Rows are points. Each table stands for the endless flat space through its points: a line for two points, a plane for three, and so on. The two share one point or none. Which?
(in the rows, 100 means zero)

First (2 x 3)
[[101,65,111],
[92,73,114]]
Second (2 x 3)
[[83,89,117],
[101,89,111]]
They share: [74,89,120]

First (3 x 6)
[[113,65,120,84,91,57],
[109,78,100,90,118,61],
[109,80,116,102,92,77]]
Second (3 x 6)
[[112,79,105,77,105,60],
[88,99,101,133,121,68],
[130,62,88,93,137,94]]
They share: [108,82,101,96,115,68]

First (2 x 11)
[[76,94,119,62,104,99,97,87,101,119,124],
[73,97,120,70,109,102,105,80,109,114,122]]
Second (2 x 11)
[[92,126,99,88,141,102,138,88,131,124,92],
[44,78,141,58,99,114,96,52,113,100,146]]
They share: no point

First (2 x 14)
[[108,100,95,135,73,137,76,127,123,113,94,78,102,114],
[111,92,98,143,72,140,67,131,120,120,90,76,104,113]]
Second (2 x 14)
[[95,109,85,123,70,125,101,114,134,104,98,83,96,111],
[123,137,101,107,90,149,73,134,114,84,114,79,104,131]]
They share: [102,116,89,119,75,131,94,119,129,99,102,82,98,116]

First (2 x 24)
[[85,91,93,99,94,102,77,69,140,88,94,157,139,89,99,111,116,100,108,89,128,128,142,86],
[87,93,91,87,98,88,91,83,122,84,78,139,121,105,109,113,122,96,124,85,130,120,134,82]]
Second (3 x 24)
[[95,112,106,90,104,107,94,84,120,76,50,148,108,110,94,107,151,90,113,72,117,109,137,95],
[106,90,90,79,108,77,106,102,139,78,70,134,112,119,82,104,137,94,138,73,127,130,116,82],
[111,84,86,76,110,69,110,108,147,78,75,131,113,122,75,102,135,95,145,72,129,137,109,79]]
They share: [88,94,90,81,100,81,98,90,113,82,70,130,112,113,114,114,125,94,132,83,131,116,130,80]

First (2 x 24)
[[65,108,110,86,120,90,71,121,103,95,86,105,108,58,120,82,107,121,112,131,84,97,104,111],
[73,100,134,118,116,126,63,145,107,115,70,77,112,78,100,78,135,105,120,103,108,109,80,131]]
Second (3 x 24)
[[63,131,149,96,142,144,73,109,138,120,66,85,77,35,92,50,112,119,65,105,93,121,98,100],
[93,121,119,76,137,119,53,154,103,80,111,50,107,50,107,65,152,149,105,130,73,126,68,120],
[59,99,125,112,112,106,73,123,108,116,64,107,109,73,110,84,108,99,117,111,105,95,102,120]]
They share: [69,104,122,102,118,108,67,133,105,105,78,91,110,68,110,80,121,113,116,117,96,103,92,121]

First (2 x 24)
[[143,151,91,101,115,103,111,101,78,95,67,108,115,136,91,95,72,87,98,108,119,93,81,85],
[119,97,79,101,115,133,81,143,90,131,115,72,79,100,85,89,114,117,140,90,113,141,69,67]]
Second (4 x 24)
[[122,105,98,82,150,100,100,139,99,96,82,92,108,92,52,94,88,113,125,101,164,136,92,46],
[122,120,87,101,94,144,79,126,114,118,100,82,82,95,64,104,58,98,139,121,118,139,87,64],
[149,113,78,76,127,108,92,127,108,117,74,61,65,107,88,96,89,76,137,109,118,135,90,84],
[146,106,85,69,152,90,101,134,102,106,68,68,80,103,78,92,100,86,131,101,142,135,93,72]]
They share: no point

First (2 x 24)
[[106,82,96,107,98,94,112,131,69,74,99,92,95,114,137,114,106,125,79,84,133,105,123,86],
[88,67,108,95,119,103,115,125,78,53,93,89,71,111,110,102,106,149,76,81,124,117,105,65]]
Second (2 x 24)
[[95,75,94,110,102,93,113,124,78,75,88,91,86,105,119,110,113,126,84,77,121,107,115,77],
[115,83,118,82,114,109,113,144,54,43,124,91,90,137,155,110,85,154,60,101,157,115,123,85]]
They share: [100,77,100,103,105,97,113,129,72,67,97,91,87,113,128,110,106,133,78,83,130,109,117,79]

First (3 x 24)
[[88,162,79,60,73,163,142,90,143,114,149,101,52,107,111,124,120,135,116,108,65,65,108,71],
[130,132,79,80,103,111,102,68,109,108,121,83,80,99,81,128,118,135,98,112,77,75,116,91],
[130,126,70,75,94,112,103,81,119,96,119,98,82,101,75,127,120,123,107,105,80,71,102,77]]
Second (2 x 24)
[[113,111,96,45,94,109,127,74,141,105,137,133,73,88,106,105,92,115,139,95,102,55,65,83],
[115,123,78,59,86,121,111,82,131,99,131,117,73,98,90,115,108,115,125,97,90,63,81,77]]
They share: no point

First (3 x 24)
[[104,132,87,134,137,117,67,92,112,59,73,105,116,97,146,112,70,86,76,60,59,120,113,103],
[62,144,69,122,113,93,79,74,70,83,67,135,134,139,110,148,76,68,112,42,83,138,71,55],
[124,112,103,110,113,153,71,96,80,55,105,121,88,97,118,92,70,118,56,84,91,100,133,127]]
Second (2 x 24)
[[95,105,89,116,102,132,80,106,54,76,81,143,92,132,116,104,72,116,54,80,106,104,117,83],
[96,98,86,118,100,133,85,114,51,80,75,146,89,139,119,98,74,124,45,83,109,101,120,75]]
They share: no point

First (4 x 24)
[[136,124,92,125,103,65,97,87,87,112,48,81,115,150,65,115,149,61,144,94,147,130,113,78],
[77,137,120,70,136,111,84,55,165,73,98,104,60,125,107,125,108,93,127,31,83,74,65,56],
[87,132,115,80,132,103,87,59,150,80,88,99,70,125,98,122,114,85,129,43,95,86,73,61],
[115,134,91,116,120,95,60,87,129,107,42,86,78,138,73,129,135,70,162,60,131,124,105,76]]
Second (3 x 24)
[[74,107,103,132,87,106,61,38,124,83,46,99,98,97,76,104,101,45,107,75,119,151,79,86],
[136,143,103,80,155,60,135,94,106,97,96,83,68,141,78,114,143,93,155,65,121,79,105,48],
[124,137,102,90,142,69,120,83,109,92,86,87,75,131,80,112,137,85,144,65,118,93,103,57]]
They share: no point

First (2 x 24)
[[68,111,114,114,103,56,89,109,141,113,50,127,107,103,128,123,133,62,148,66,100,90,100,133],
[88,99,86,114,119,88,117,133,109,109,78,119,79,111,100,95,133,82,112,70,108,78,64,97]]
Second (4 x 24)
[[65,105,112,137,129,85,109,124,136,96,58,134,84,117,96,132,146,90,109,61,96,73,86,124],
[67,91,114,119,121,96,108,123,118,112,49,146,85,135,96,125,143,89,109,64,99,54,98,129],
[61,112,112,145,124,91,106,117,141,89,53,127,86,121,89,140,154,85,100,58,94,68,79,120],
[97,82,84,77,98,89,110,129,83,139,69,129,88,125,115,74,120,69,130,78,116,64,81,102]]
They share: [83,102,93,114,115,80,110,127,117,110,71,121,86,109,107,102,133,77,121,69,106,81,73,106]

First (4 x 24)
[[59,101,118,82,113,80,120,124,121,81,83,85,147,107,90,98,58,97,144,74,85,134,123,97],
[117,111,166,106,145,142,110,154,135,149,93,111,87,99,140,66,84,125,132,44,103,116,155,83],
[109,97,164,106,153,130,102,162,147,141,105,99,87,85,146,60,88,109,132,46,111,100,149,87],
[95,85,157,105,154,111,97,165,155,127,109,85,95,78,143,59,86,93,136,50,114,90,141,95]]
Second (5 x 24)
[[91,90,139,59,126,89,84,131,114,107,104,124,110,65,135,74,89,127,126,95,94,171,89,44],
[60,80,120,85,191,112,113,98,98,132,129,95,125,81,115,82,114,83,127,45,83,114,90,84],
[67,122,138,90,104,121,157,117,122,75,110,91,140,120,93,119,49,114,100,73,104,112,187,92],
[105,102,112,78,126,107,91,151,138,89,108,101,134,80,109,79,79,90,162,85,94,146,97,60],
[49,110,111,35,132,101,120,135,106,115,78,116,114,59,125,80,85,121,130,49,70,113,107,84]]
They share: [78,105,127,76,127,109,119,127,120,95,108,102,129,90,110,93,75,107,126,74,94,131,128,74]

First (5 x 24)
[[91,109,103,109,135,105,144,105,118,58,81,86,99,136,78,81,66,91,117,112,92,84,48,118],
[87,128,94,121,128,110,155,97,127,51,103,80,91,124,71,95,70,78,129,128,71,112,73,112],
[87,91,119,104,137,103,120,96,104,70,71,86,91,156,99,66,59,114,104,103,106,72,41,108],
[77,106,110,128,130,106,117,72,117,77,107,66,71,156,98,72,55,117,118,121,87,108,84,88],
[88,149,100,125,127,127,161,95,119,25,107,88,88,135,91,93,55,84,121,154,50,140,90,115]]
Second (3 x 24)
[[97,90,103,134,103,100,132,80,115,90,126,77,86,148,84,77,67,83,122,122,94,128,97,91],
[55,137,93,108,147,115,125,67,123,63,89,44,60,116,77,107,74,103,151,116,63,88,65,83],
[76,110,126,156,111,76,146,91,147,66,146,113,66,125,77,92,95,79,91,119,75,136,95,101]]
They share: [76,113,102,126,123,103,131,76,123,75,113,68,72,131,80,92,74,91,130,119,78,112,83,89]

First (3 x 24)
[[109,146,128,65,66,118,62,119,119,101,73,44,123,112,69,105,112,104,105,98,95,115,145,96],
[95,124,129,72,53,90,77,140,111,117,120,49,133,110,72,134,133,123,126,130,107,120,122,72],
[101,145,135,69,47,111,59,131,108,96,96,25,139,125,72,110,124,120,108,115,107,105,146,81]]
Second (2 x 24)
[[103,133,123,70,67,91,73,128,129,115,99,62,121,99,61,130,124,98,122,121,88,130,121,81],
[103,117,121,66,77,103,87,128,115,129,95,74,113,95,77,128,118,116,124,105,102,130,121,93]]
They share: [103,125,122,68,72,97,80,128,122,122,97,68,117,97,69,129,121,107,123,113,95,130,121,87]

First (5 x 24)
[[84,156,92,80,117,75,108,101,108,79,94,122,130,134,123,88,72,123,130,86,62,87,57,104],
[84,139,93,88,138,88,123,85,117,91,120,104,115,120,96,114,67,120,121,87,61,115,80,76],
[98,140,116,98,135,73,106,97,86,69,102,110,106,126,105,118,114,137,166,76,58,69,85,114],
[74,101,129,125,126,128,117,74,125,91,136,101,119,126,70,115,121,144,101,90,79,87,71,103],
[85,88,138,136,146,126,121,70,107,92,150,87,94,110,52,150,143,146,128,88,74,90,100,98]]
Second (2 x 24)
[[106,152,132,111,134,111,92,116,119,61,109,114,123,147,93,101,104,148,127,99,85,76,92,111],
[71,117,97,96,119,81,122,76,94,96,114,109,113,112,103,116,104,123,137,79,55,86,57,106]]
They share: [85,131,111,102,125,93,110,92,104,82,112,111,117,126,99,110,104,133,133,87,67,82,71,108]

First (2 x 24)
[[123,91,143,61,105,98,102,72,106,120,97,107,113,109,80,107,104,107,133,76,103,120,120,129],
[141,79,95,91,87,110,66,102,154,132,91,59,95,55,86,149,92,113,121,118,91,114,66,105]]
Second (3 x 24)
[[138,91,120,69,113,87,81,82,109,135,80,79,103,85,78,131,89,115,130,98,95,120,101,116],
[98,129,78,59,97,113,89,112,125,113,86,49,87,51,116,81,95,105,124,122,111,114,91,128],
[110,108,99,86,73,122,77,109,149,104,107,58,93,54,101,102,110,96,121,104,111,99,88,128]]
They share: no point
